Each row is a point. To make a cloud, some directions were put in groups of two or more. Within a group, all points are equally far from the middle, so they leave a hole (a ring in 2 directions, a hollow ball in 3). The other directions are filled evenly. Then the cloud was stretched, turned, moved and blurred a little. Count the holes, and give their numbers of directions, smallest first.

Cloud (20 x 3)
[[-0.07 -0.02  0.33]
 [-0.29  0.34 -0.33]
 [-0.43  0.08 -0.29]
 [-0.44  0.23 -0.20]
 [-0.36 -0.12  0.11]
 [-0.17  0.51  0.08]
 [-0.12  0.41 -0.34]
 [-0.39  0.37  0.05]
 [-0.30 -0.13  0.16]
 [-0.26 -0.24 -0.24]
 [ 0.20 -0.13 -0.14]
 [-0.48  0.20 -0.08]
 [-0.39 -0.03  0.17]
 [-0.37 -0.06  0.16]
 [-0.48  0.12  0.06]
 [-0.34  0.42  0.07]
 [-0.22  0.25  0.35]
 [-0.33  0.44  0.02]
 [-0.04  0.31 -0.45]
 [-0.18 -0.26  0.00]]
Holes: 1 (3)

Cloud (32 x 4)
[[ 0.09 -0.03  0.27 -0.01]
 [ 0.15 -0.07 -0.24  0.05]
 [ 0.09  0.32  0.10 -0.08]
 [ 0.06  0.22  0.01 -0.33]
 [ 0.04 -0.16 -0.33  0.14]
 [ 0.01 -0.23 -0.10  0.32]
 [-0.65  0.08 -0.27 -0.22]
 [ 0.51 -0.18  0.10 -0.06]
 [ 0.21 -0.43  0.33  0.03]
 [ 0.09  0.12  0.39 -0.04]
 [-0.49  0.23 -0.40 -0.09]
 [ 0.30 -0.17  0.10 -0.04]
 [ 0.55 -0.21 -0.21  0.07]
 [-0.13  0.14 -0.43 -0.13]
 [ 0.17  0.12 -0.41 -0.04]
 [-0.10  0.04  0.19 -0.39]
 [ 0.29  0.53  0.05  0.05]
 [-0.04 -0.32 -0.38  0.14]
 [ 0.52  0.06  0.05 -0.09]
 [-0.48  0.08 -0.02  0.09]
 [-0.41 -0.60 -0.35 -0.24]
 [ 0.26 -0.37 -0.13 -0.08]
 [-0.37  0.60 -0.38  0.24]
 [-0.26 -0.06  0.17 -0.22]
 [-0.24  0.42 -0.58 -0.20]
 [-0.47 -0.06 -0.51 -0.33]
 [-0.60  0.24 -0.09 -0.08]
 [-0.03  0.36  0.12  0.02]
 [-0.52  0.03 -0.08  0.10]
 [ 0.14 -0.26  0.35 -0.24]
 [-0.08 -0.37  0.12  0.26]
 [ 0.05 -0.57  0.09 -0.17]]
Holes: 0

Cloud (27 x 4)
[[ 0.21  0.21 -0.16 -0.53]
 [ 0.43  0.17  0.08 -0.48]
 [ 0.30 -0.15 -0.35  0.15]
 [ 0.32 -0.16 -0.36  0.04]
 [ 0.03  0.17  0.20 -0.36]
 [ 0.15 -0.35  0.28  0.12]
 [-0.21 -0.52 -0.13  0.00]
 [-0.38 -0.31  0.22 -0.09]
 [-0.23 -0.04  0.09 -0.33]
 [-0.26 -0.02 -0.18 -0.25]
 [ 0.03  0.33  0.16  0.15]
 [-0.17 -0.48 -0.23  0.10]
 [-0.40 -0.41 -0.05 -0.07]
 [ 0.08  0.21  0.23 -0.33]
 [-0.33 -0.27 -0.12  0.53]
 [ 0.03  0.34 -0.23  0.08]
 [ 0.26  0.41  0.15  0.04]
 [ 0.31 -0.10 -0.27  0.29]
 [ 0.52  0.18  0.13  0.14]
 [ 0.46  0.38 -0.19  0.09]
 [ 0.44  0.41  0.03  0.09]
 [ 0.39  0.40  0.15  0.01]
 [-0.01 -0.48  0.21  0.01]
 [ 0.53  0.23  0.16  0.06]
 [ 0.40  0.25 -0.37 -0.35]
 [-0.39 -0.35 -0.24  0.19]
 [ 0.27  0.43  0.01  0.11]]
Holes: 2 (2, 2)

Cloud (55 x 6)
[[ 0.30 -0.19 -0.36  0.02 -0.06  0.48]
 [ 0.30 -0.28  0.06  0.23  0.24 -0.05]
 [ 0.12  0.02  0.08  0.77 -0.13  0.05]
 [ 0.35  0.32  0.26  0.13 -0.08 -0.11]
 [ 0.05  0.61 -0.17  0.19 -0.03 -0.36]
 [ 0.09 -0.20 -0.47 -0.36 -0.14 -0.15]
 [ 0.36 -0.23 -0.20  0.38 -0.13  0.25]
 [ 0.30  0.36 -0.23 -0.17 -0.34 -0.60]
 [ 0.25 -0.05 -0.41 -0.35  0.26 -0.16]
 [-0.24  0.31  0.21 -0.08  0.31  0.01]
 [-0.44  0.19 -0.02 -0.23 -0.42 -0.12]
 [ 0.02  0.13 -0.31  0.35 -0.01  0.26]
 [ 0.13 -0.20  0.32  0.08  0.08  0.05]
 [ 0.21 -0.46 -0.21  0.23 -0.31  0.21]
 [ 0.28  0.11 -0.50  0.08  0.05 -0.26]
 [ 0.13  0.50 -0.21  0.03  0.28  0.02]
 [ 0.36 -0.20 -0.06 -0.27 -0.72 -0.14]
 [-0.10  0.56 -0.06  0.40  0.08 -0.25]
 [ 0.45 -0.22  0.11  0.26  0.35  0.29]
 [ 0.09  0.17  0.38  0.26 -0.09 -0.13]
 [ 0.62 -0.09 -0.25 -0.05 -0.15 -0.39]
 [ 0.31 -0.11 -0.08  0.51 -0.29 -0.34]
 [ 0.25 -0.36  0.23  0.20  0.02  0.21]
 [ 0.37 -0.35 -0.17 -0.21 -0.29 -0.22]
 [-0.02  0.26 -0.27  0.55 -0.01  0.04]
 [ 0.40 -0.05  0.12 -0.25 -0.41 -0.15]
 [-0.19  0.13  0.02  0.24  0.00  0.51]
 [-0.24 -0.10 -0.31 -0.39 -0.15  0.00]
 [ 0.02  0.11  0.07  0.67  0.37  0.11]
 [-0.06  0.68  0.00  0.22 -0.05 -0.03]
 [-0.17 -0.58 -0.15  0.27  0.00  0.02]
 [ 0.10  0.01  0.23 -0.20 -0.25 -0.12]
 [ 0.04  0.24 -0.17  0.29  0.12 -0.34]
 [ 0.09  0.28  0.28  0.61 -0.23  0.09]
 [ 0.14 -0.17 -0.43  0.00 -0.50  0.19]
 [ 0.26 -0.06 -0.13  0.52  0.30  0.08]
 [ 0.05  0.53 -0.27 -0.26  0.06  0.04]
 [ 0.02 -0.05 -0.20  0.62 -0.03  0.19]
 [-0.12  0.33 -0.33 -0.06 -0.16  0.20]
 [ 0.36 -0.40 -0.49 -0.16  0.12 -0.07]
 [-0.24  0.29 -0.16 -0.39 -0.01  0.14]
 [-0.13  0.67 -0.02  0.23 -0.03 -0.02]
 [ 0.22 -0.03  0.28 -0.01 -0.33  0.15]
 [-0.03 -0.02  0.42 -0.04  0.19  0.24]
 [-0.30  0.36 -0.17  0.03  0.31  0.06]
 [ 0.54 -0.10 -0.23  0.38  0.08 -0.05]
 [-0.15  0.35 -0.08 -0.38 -0.38  0.09]
 [-0.30 -0.03 -0.11  0.07 -0.41 -0.42]
 [ 0.02 -0.26 -0.30  0.32 -0.48 -0.33]
 [-0.22  0.40  0.24  0.06 -0.17 -0.33]
 [ 0.42  0.45  0.00  0.05  0.08 -0.29]
 [ 0.54  0.41 -0.01 -0.05  0.33  0.08]
 [ 0.19 -0.20 -0.31 -0.38 -0.72 -0.01]
 [-0.15  0.27 -0.19 -0.46  0.11  0.06]
 [-0.11  0.14  0.02 -0.43 -0.32  0.22]]
Holes: 1 (4)

Cloud (49 x 6)
[[-0.16 -0.13 -0.17  0.21 -0.37 -0.17]
 [-0.16 -0.08 -0.08  0.47  0.01  0.19]
 [-0.06 -0.44  0.12  0.15  0.33 -0.23]
 [ 0.64 -0.01  0.35  0.27 -0.11  0.24]
 [ 0.26 -0.03  0.28  0.02  0.44  0.33]
 [ 0.69  0.10  0.19 -0.15 -0.15  0.24]
 [ 0.41  0.00  0.30  0.02 -0.53  0.11]
 [ 0.13  0.09  0.04  0.02  0.12 -0.77]
 [ 0.39  0.52  0.17  0.15  0.08 -0.46]
 [-0.04  0.39 -0.05 -0.22  0.56 -0.10]
 [ 0.06  0.51 -0.25 -0.06  0.16 -0.42]
 [-0.37  0.17 -0.13  0.01  0.18  0.25]
 [-0.26 -0.13 -0.16  0.22 -0.25  0.26]
 [-0.07 -0.04  0.02 -0.12  0.36  0.44]
 [ 0.07  0.17 -0.31  0.06  0.13  0.44]
 [ 0.48  0.43  0.60  0.02  0.04  0.03]
 [ 0.04  0.05 -0.16 -0.42  0.42  0.04]
 [-0.25 -0.40  0.24  0.14 -0.37  0.20]
 [ 0.18  0.51 -0.10 -0.02 -0.08  0.20]
 [ 0.11  0.11 -0.48  0.01  0.29 -0.27]
 [-0.22  0.33  0.13 -0.26  0.12  0.12]
 [ 0.01 -0.05 -0.48 -0.28  0.12 -0.17]
 [-0.20  0.12  0.36 -0.09  0.42 -0.25]
 [ 0.20 -0.51  0.13  0.33  0.03  0.17]
 [-0.27 -0.04 -0.21  0.29  0.10  0.32]
 [-0.12 -0.36  0.10  0.22  0.40 -0.08]
 [ 0.19  0.34  0.13  0.31  0.31  0.35]
 [ 0.01  0.13  0.07 -0.46  0.41 -0.14]
 [ 0.10 -0.19  0.12 -0.23  0.13  0.49]
 [ 0.41 -0.33 -0.10 -0.05 -0.32  0.12]
 [ 0.13 -0.16 -0.08  0.39 -0.08 -0.32]
 [-0.32 -0.46  0.21  0.25  0.07 -0.18]
 [ 0.39  0.41 -0.02  0.32 -0.04  0.13]
 [ 0.54  0.43 -0.11 -0.08  0.25  0.20]
 [ 0.41 -0.24 -0.10 -0.29 -0.23 -0.18]
 [-0.38 -0.01  0.13  0.03 -0.33  0.10]
 [-0.05  0.04 -0.02 -0.46 -0.20 -0.18]
 [-0.15  0.13 -0.27 -0.21  0.29 -0.62]
 [ 0.07  0.16  0.35 -0.29 -0.34 -0.45]
 [ 0.28  0.16  0.25 -0.42  0.11  0.24]
 [-0.14  0.04  0.10  0.07  0.57 -0.27]
 [ 0.10 -0.34  0.36 -0.35 -0.32 -0.13]
 [ 0.30  0.11  0.61  0.07 -0.44  0.07]
 [ 0.67  0.31  0.38 -0.09 -0.21 -0.24]
 [-0.30  0.23  0.37  0.06  0.14  0.06]
 [-0.02 -0.42  0.39 -0.03 -0.49 -0.05]
 [-0.11 -0.20 -0.31 -0.33  0.24 -0.47]
 [ 0.15  0.28  0.25 -0.47  0.25 -0.20]
 [-0.31 -0.05  0.26  0.22 -0.24  0.25]]
Holes: 1 (6)
